Every row gives one point. The last column is the point's height on a tilted bowl or saddle (a function of degree 2), plus a little noise. Along how many of its main directions does it bend up, bend down or stay straight?

Points, 11 rows:
[[  3 -12  10]
 [-49  -5 -60]
 [  1 -32  31]
 [-25 -47  15]
 [-38 -60   2]
 [ 39  29 -35]
 [ -6 -22  14]
 [ 23  -6  -1]
 [ 45  15 -49]
 [ -1   0   6]
 [  0  13   9]]
Directions: 1 up, 1 down, 0 straight

Points, 18 rows:
[[ -3 -26 -22   8]
 [  9  15   7   5]
 [-52 -48 -25  10]
 [ 28  17 -37  21]
 [ 58  21 -54  60]
 [-44  22  -2  34]
 [ -1  10  16  10]
 [-22  14 -16  13]
 [-60 -17 -41  32]
 [ -8 -53 -36  17]
 [ 27  27 -11   6]
 [-22  43  12  27]
 [-28  34 -18  26]
 [ 36 -30  -6  35]
 [-10  -5 -16   5]
 [  8  -1   5   6]
 [  5 -22  37  34]
 [ -5  -4  19  13]]
Directions: 2 up, 0 down, 1 straight

Points:
[[  4  -2 -38  22   1]
 [ 21  -1   7  45   5]
 [ 14 -15  21   2 -33]
 [ -3  -5  12 -21 -17]
 [ 29  -5 -48  -4 -13]
 [-18  19   4  -4 -21]
 [ -6 -12 -10  11 -15]
 [ -6   4   7  23 -18]
 [  8   5 -20  44  21]
 [ 20   0  10  -7 -26]
 [  0 -57 -37  35  60]
 [-18  -4  21  10 -26]
 [-46  -2  -7  16   2]
 [ 60  -6  14  16 -22]
 [ 54 -17  -1 -32  -7]
 [ 23  23  29 -23   1]
 [ 22  -9 -36 -16 -14]
 [ -5  18  30  -5 -26]
 [-36  31  46  17 -28]
 [ 43  16 -37  19  10]
 [-14  15  39   4 -32]]
Directions: 2 up, 0 down, 2 straight
